Each row of a before or after table is a point. One or more steps were done to the points. Then noise was added and the rows were shuffled. The steps act on columns, c1 being the first. Write out the steps. A step turns or swaps two columns, mirrors them in a line or flattens them onto one, adds a multiple of one to another, or multiplies or shifts one. Angles are multiples of 10 degrees, from the lower column toward the higher: turns from -170 to 170, lines from 10 to 170 but not 90. Use the fewest steps. Two steps may share a column if one is a turn and the other turns, adds or multiplies; they go together, in the order done. Otherwise the lowest column goes first.
In the rows, zero is written as 128.

Before, 12 rows:
[[116 158]
 [186  86]
 [113 106]
 [ 92 126]
 [162 153]
 [145  72]
 [122  84]
 [171 163]
 [107 154]
 [126  13]
 [135  63]
 [170 100]]
After, 12 rows:
[[139 137]
 [159 156]
 [109 112]
 [ 70  81]
 [168 162]
 [142 140]
 [136 135]
 [129 128]
 [110 114]
 [106 109]
 [100 105]
 [102 106]]
Steps: flatten c1 and c2 onto the line at 40 degrees

Before (12 x 6):
[[178 115 100 154 128  73]
 [136 115 147 163 158 187]
 [140 120 150 125 115 129]
 [133 157  84 129 162  72]
 [141 154  86  76  94 155]
 [176  66 184  90 155 114]
 [ 75 107 114 118 149 171]
 [147 181 131 154 109 180]
 [156  76 114 135 124 107]
 [ 96 113 117  99  70 145]
 [169  94  88 135  64  77]
 [ 63 118 100  84 104 160]]
After (12 x 6):
[[160 114 100 145 167 170]
 [104 157  84 150 154 141]
 [145 121 149 142 128 133]
 [153 114 117 121  66  91]
 [104 118 100 105  63  65]
 [155 181 132  72 130 126]
 [163 153  87 105 117  55]
 [111 114 148  71 154 135]
 [138  65 184 193 181 121]
 [ 77 106 114  87 100  92]
 [204  95  88 144 119 145]
 [148  75 114 134 147 141]]
Steps: turn c1 and c5 by 50 degrees; add -0.7 times c3 to c6; turn c4 and c6 by 120 degrees

Before, 9 rows:
[[104 105 147 106 108 139 109 149 102 106 122]
 [127 121 112 114  71 137 166 120 142 119 124]
 [113 106  96 151 103 151 132 165 116 166 160]
 [128  97 114 102 138 109 115 180 146 161 130]
 [139 127 109 107 137 117 106 159 165  88 139]
 [126 154  74  72 141 163 121 115 119  82 147]
 [147 111 125 128 150 115 141 127 153  55  96]
 [ 82 130 121 137 115 139 102 155 133 141 100]
 [135 109 125 146 104 127 105 127 120 118 106]]
After, 9 rows:
[[118 131 111 105 119 116 132 160  78  87 116]
 [109 110 126 147 157 127 109 128 126 118 145]
 [249 121 121 135 141 139 113 155 194 140 156]
 [139  97 114 103 130 109 135 180 114 162 117]
 [178 112 147 103 158 140  80 151 191 105 128]
 [129 154  75  74 106 165 202 117 140  82 119]
 [140 139 113 114 182 138 190 121 115 122 135]
 [162 128  96 153 160 151 181 165 159 166  94]
 [ 91  94 125 130 113 116 146 127  80  56 151]]
Steps: multiply c1 by 3; turn c1 and c9 by -150 degrees; turn c2 and c5 by -160 degrees; turn c2 and c11 by -160 degrees; add -1.5 times c3 to c7

Before (12 x 20):
[[146 130 169  84 120  82 140 112 130 130 145  78 136  69 154 122 158 121
  135 165]
 [159 150 160 192 108 108 113 116 125 113 130 105 135 121 155  72  88 161
  122 127]
 [ 98 116 175 134  96  75 159 123 126 157  77 162 105  71 112  78 159 174
  107 166]
 [189  67 175 135 139 150 106  66  92 157 185 133 110 100 156 131 118 133
   78 167]
 [100 111 186 156 167 116 180  89 107 109 100 135 141  97  97  78  91 126
  127  86]
 [102 116 183 160 150 164 110 111 131 114 149 118  91 122 104 140 198 135
  183  98]
 [ 69 132 156 192 146 159 135 158 101 245 145 146 110  81 121 173 140 123
  151 139]
 [105 120 154 154 113 138 164  90 142  99 136 107  91 125 187  71 143  94
  182 170]
 [145  85 133 194 121  87  65 116 120 103 128  96 110 110 143 139 119 166
  126 173]
 [ 55  84 130  88 151 157 165 190  96 106 141 124 151 146 110 141 113 121
  153 131]
 [134 129 151 174 109 125 115  62 117 134 163 111 148 152 116  72  89  99
  155 109]
 [ 68 146 141  98 189 107 155 104  78 168  94 122 127 152 137  90 129 114
  140 124]]
After (12 x 20):
[[ 90 121 153 160 148 157 118 244 101 116 194 144 111  82 119 173 176 124
  151 138]
 [170 189 172 103 141 153  95 134  93 134 155 131 107 101  53 130  82 131
   79 165]
 [134 170 133 178 118  87  74 100 120 142 191  96 110 112 120 137 115 167
  129 174]
 [ 77 108 142 151 188 105  94 158  79 123  94 122 126 151  92  88 167 112
  138 123]
 [121 138 178 212  96  75 192 155 126 107 114 162 104  70 121  80 174 176
  109 165]
 [ 81 148 187 144 168 116 139 100 106  86 143 137 140  98 112  76 117 127
  125  86]
 [108 127 146  78 114 122 132 108 117  93 186 110 145 153  72  71  94 103
  153 103]
 [155 138 183 175 149 166  91 108 132 102 168 117  92 120 123 140 197 135
  182  96]
 [ 59 170 130  67 151 159 143 131  96 131  95 123 152 142 195 138 163 118
  152 134]
 [128 106 160 137 109 108 135 109 125 151 192 104 137 120 115  71  77 165
  124 123]
 [161 126 170  86 122  83 149 121 131 148  94  79 136  73 105 124 137 120
  136 165]
 [119 134 156 185 110 143 182  88 142 174 157 103  89 124  83  71 154  96
  185 166]]
Steps: turn c1 and c17 by -40 degrees; multiply c2 by -1; turn c4 and c11 by 70 degrees; add -1.5 times c13 to c4; add -1 times c5 to c7; turn c8 and c10 by -70 degrees; turn c10 and c15 by -110 degrees

Before, 12 rows:
[[137 116 175 122  94 142 128 126 121  96 234 123 137 114 105 167 135 138
  125 109 156 150 141 159 152 117 130 125 136 127 101 116 159 192 121 163
   87 105 153 135 136 117 141 121 117 137 158 125]
 [139 113 129 124  98 147 138 128 126  69 121 162 121  37 140 145 151 119
  111 169 155 122 149 159 147 116 112 120 110 113 109  99 170 155 131 149
   41 144 154 109 139 129 122 106 139 129 155  14]
 [ 71 157 130 125 171 127  90  92 109 119 131 138 142 133 140 131 124 122
  109 115 151 124 131 122 162 111 104 125 105 107 121 125 157 133 143 159
  113 129  73 110 126 122 123 138 107  92 129 138]
 [114 159 117 129  98 117 140 120 107  68 181 136 179 154 136  90 127 150
  132 131 135 161 165 150 163 109  98 127 116 122 108 108 170 120 146 116
  135 153  90 114 133 136 147 154 113 144 147 141]
 [124 134 100 125 145 164 128 144 113 143 173 115 168 118  95 105 114 154
  116 126 109 124 121 154 164 249 135 180 126 117 127 101 138 122 125 157
  134 152 141 179 125 155 123 149 106 133 148 113]
 [ 98 126 115 118 100 113 148 130 122 112 123 146 124 110 127 163 150 144
  126 122 153 114 126 133  79 162 105 111 123 110 133  98 111 139 129 132
  138 146 146 109 128 150 121 174 131 160 136 139]
 [130 119 116 104 101 114  98 126 104 121 143 150 115  91 129 167 150 157
  122 106 132 120 134 154 162 138 114 127 113 104  71  95  93 127 127 106
  134 122 117 134 132 162 144 168 129 133 158 143]
 [ 99 112 124 100 117 128  94 133 124 123 127 127 124 115 142 148 120 162
  110 122  90 145 123 150 154 122 125 110 101 113 121 124 160 154 175 135
   94 156 150 115 139 114 131 148 109 154  70  88]
 [ 98 116  91 102 108 142 107 130 139  72 114 147 124 160 107  76 127 141
  109 115 152 149 118  80 150 138 160 113 176 142 129 131 121 137 131 163
  132 156 133 104 137 119 121 178 111 154 109 140]
 [138 115 102 117 191 118  96 124 108 144 155 131 156 162 126 147 133 123
  112 204 123 119 162 162 108 158 135 110 136 156 117  98 150 128 130 121
  133 150 137 108 136 148 119 123 203 160 128 122]
 [104 135 160  98  96 118 101 114 125 138 125 135 111 146 109 174 109 128
  211 118 147 147 118 107 158 118 100 118 101 103 107 128  69 126 123 116
  132 154  91 116 109 114 153 154 107 131 154 126]
 [136 139  97 119 105 122  91 142 117 141 123 133 123 156 134 148 148 121
  117 134 128 187 116  69 158 194 113 199 226 120  81 126 144 134 145 143
  103 133 148 155 140 152 151 138 108 155 153 131]]
After:
[[114 161 117 131 143 109 141 118 107  68 130 102  84 153 137  91 126 150
  134 102 134 162 161 150 185 110  99 127 117 123 108 108 170 121 146 116
  135 153  99 113 131 155 148 155 114 145 156 141]
 [103 136 161  98 149 129 102 116 124 138 133 105 139 144 112 175 110 127
  211 113 147 146 124 106 165 117 100 118 103 101 105 128  68 124 124 118
  132 154  92 115 108 110 152 154 108 134 154 127]
 [ 71 157 130 125  90 127  89  93 109 117 129 148 112 133 139 130 126 123
  109 101 151 123 131 124 107 111 103 125 105 106 121 124 158 133 143 159
  113 128  78 110 125 126 123 138 106  91 129 141]
 [ 98 112 122 100 138 130  94 134 125 122 119 123 125 116 142 147 118 163
  110 146  91 145 123 150 195 122 125 111 102 114 120 124 159 154 174 135
   94 157 141 113 139 115 133 148 110 155  71  89]
 [129 120 114 104 135 121  97 128 104 121 131  94 150  91 129 170 152 158
  120 137 131 120 138 155 170 140 113 126 113 103  72  95  93 128 127 108
  133 120 106 135 132 155 145 167 128 134 160 143]
 [138 116 103 115  77 110  97 125 106 144 128 167 109 163 126 147 134 122
  111  76 122 116 161 161 155 161 134 111 137 159 117  98 150 125 128 121
  133 151 183 107 136 156 121 124 201 161 131 122]
 [138 139  94 121 142 133  91 139 117 141 133 109 141 157 133 147 148 123
  116 135 128 187 121  70 201 194 114 202 226 118  79 127 143 137 146 144
  102 132 147 155 140 151 150 140 109 154 152 132]
 [ 97 129 114 116 139 124 146 130 123 112 129  99 140 110 129 163 149 144
  125 147 152 116 136 133 127 161 107 111 123 111 134  99 110 139 129 134
  140 146 137 111 128 147 120 174 130 158 134 138]
 [123 132  99 126 123 139 128 142 113 141 131 149  99 116  97 101 114 153
  116 138 109 124 108 156 171 248 134 180 124 116 128 101 139 123 125 158
  136 153 138 181 126 169 122 150 106 131 155 112]
 [135 115 176 122 156 126 129 126 121  93 137 110 115 114 104 167 134 137
  126 159 157 150 131 158 165 118 130 126 137 128 102 114 161 191 120 163
   86 104 134 134 137 119 141 123 117 136 175 126]
 [ 99 116  90 100 130 136 108 130 139  72 124 102 126 158 107  76 126 142
  108 142 153 147 115  79 188 139 159 117 176 142 129 129 119 136 133 164
  131 156 122 103 136 119 122 178 111 155 109 140]
 [136 111 129 122 129 123 138 130 125  71 134  84 132  37 140 146 152 119
  112 114 156 121 134 157 148 116 113 121 109 112 109 100 171 155 132 149
   41 144 176 110 139 125 123 106 140 128 153  14]]
Steps: turn c5 and c12 by 140 degrees; flatten c6 and c23 onto the line at 120 degrees; flatten c11 and c47 onto the line at 80 degrees; mirror c13 and c42 in the line at 80 degrees; mirror c20 and c39 in the line at 70 degrees; add 1.5 times c46 to c25
